Each row is a point. The last column is the point's height on a tilted bowl or saddle (a function of degree 2), plus a little noise. Count its main directions that bend up, bend down and stay straight.

Points (11 x 3)
[[ 21 -16 -19]
 [ 12  27 -18]
 [-12  -1 -11]
 [ 60   6 -60]
 [ -4  -4  -9]
 [-13 -39 -29]
 [-25 -17 -21]
 [-32   1 -22]
 [-19  27 -20]
 [-59 -11 -57]
 [  8 -15 -13]]
Directions: 0 up, 2 down, 0 straight

Points (18 x 4)
[[ -9  44  24 -24]
 [ -8   8   6  -1]
 [  3  -1   7   2]
 [-13  12 -55  45]
 [-32  18 -22 -11]
 [-37 -12 -19  -3]
 [-37   6   6 -21]
 [ 10 -31  43 -11]
 [-33 -29  -9 -23]
 [ 20  13 -32   2]
 [  3 -23  25 -10]
 [ 52  -4  26 -15]
 [ -6 -18 -17   6]
 [ 60 -31  22 -60]
 [ 26 -15  -5 -10]
 [  9 -16 -29  16]
 [ 17 -35  19 -31]
 [ 13 -17   0  -5]]
Directions: 1 up, 2 down, 0 straight

Points (23 x 5)
[[ 29 -24  19  39  11]
 [-42 -27  45  -3  30]
 [  0   3  16 -56  35]
 [-37 -36  25  -9  20]
 [ 42 -53  14  34  10]
 [  8  12  46   4  19]
 [-28  10   0   2  11]
 [-17 -10 -55  42  24]
 [-26 -10 -43 -51  60]
 [  9  -9  -9   6   5]
 [ 44  -5  11  54  32]
 [-19 -30 -13  -5  10]
 [ -2 -10  23  -6   7]
 [  2  -2 -25  13   8]
 [-16  -9  23  60  25]
 [ 11 -17   4  23   3]
 [ 12 -39 -35  -1  17]
 [  6  43   4  41  24]
 [ 12 -13 -38 -44  50]
 [-27 -32 -27  -8  19]
 [-15  19   9   9   8]
 [-12  -9 -30  54  16]
 [ 50  -3 -52  29  47]]
Directions: 3 up, 0 down, 1 straight

Points (41 x 7)
[[ -7  -7  32 -16  15 -28  -4]
 [ 38   0   4  13   2 -29 -10]
 [ -6 -15  -9 -11   5  -7 -16]
 [-41 -17 -11   3  19   3 -17]
 [ 10  -2   5  20  -4  21 -17]
 [ 35   1   2  10   4   2 -13]
 [ -9  15 -21 -12   2  17 -13]
 [ -3   2   7 -31  19 -35 -25]
 [-23  10  11 -12 -36 -42   8]
 [ 34  -2  18 -22   3  35  -8]
 [-17  13  -3 -15   7  15 -20]
 [  1  -5 -23  14  11   9  -7]
 [ -8  13   9 -24  10   6 -22]
 [-19   1  31  20 -17  19  -1]
 [  3  -8  11  17   7  13 -17]
 [-17 -34 -45  20   0   6   9]
 [ 17  23  14  40 -24   6 -12]
 [ 50  17 -19 -13 -24  25   2]
 [  4 -27 -22  21 -24   4  -4]
 [ 19 -21 -42  -1  42 -28  23]
 [ 19   7   7  -2  -5  36 -12]
 [  5   8 -16 -29  24  13  -8]
 [-20   0 -15 -19 -37 -11  -4]
 [-24 -50  21   7   4 -10 -52]
 [  1 -60  20  -5  -1 -12 -59]
 [ 40  14  13  22 -11 -12  -7]
 [  7  16   8 -30   2 -27 -25]
 [  3   6   9   4  36  -8  -6]
 [ 18  -7   1   0  18  36  -5]
 [ 13   6   1 -28 -14   3 -18]
 [ -5 -59   3  13  10 -36 -60]
 [-24  49 -52   2 -34 -18   8]
 [-15  -4  10  -3   3   4 -16]
 [ -9  36 -13   0   3  16 -31]
 [ 17   0   6   3 -20   2  -4]
 [-22   1 -11  21   8 -37 -19]
 [ 23 -24   0 -20 -12  11 -15]
 [ 37 -20  34 -12 -23 -40  10]
 [-31  38 -48  -7  -5   2 -12]
 [-19  24 -28  34  25   3 -31]
 [-55  -5  17  22 -18  19 -17]]
Directions: 2 up, 2 down, 2 straight
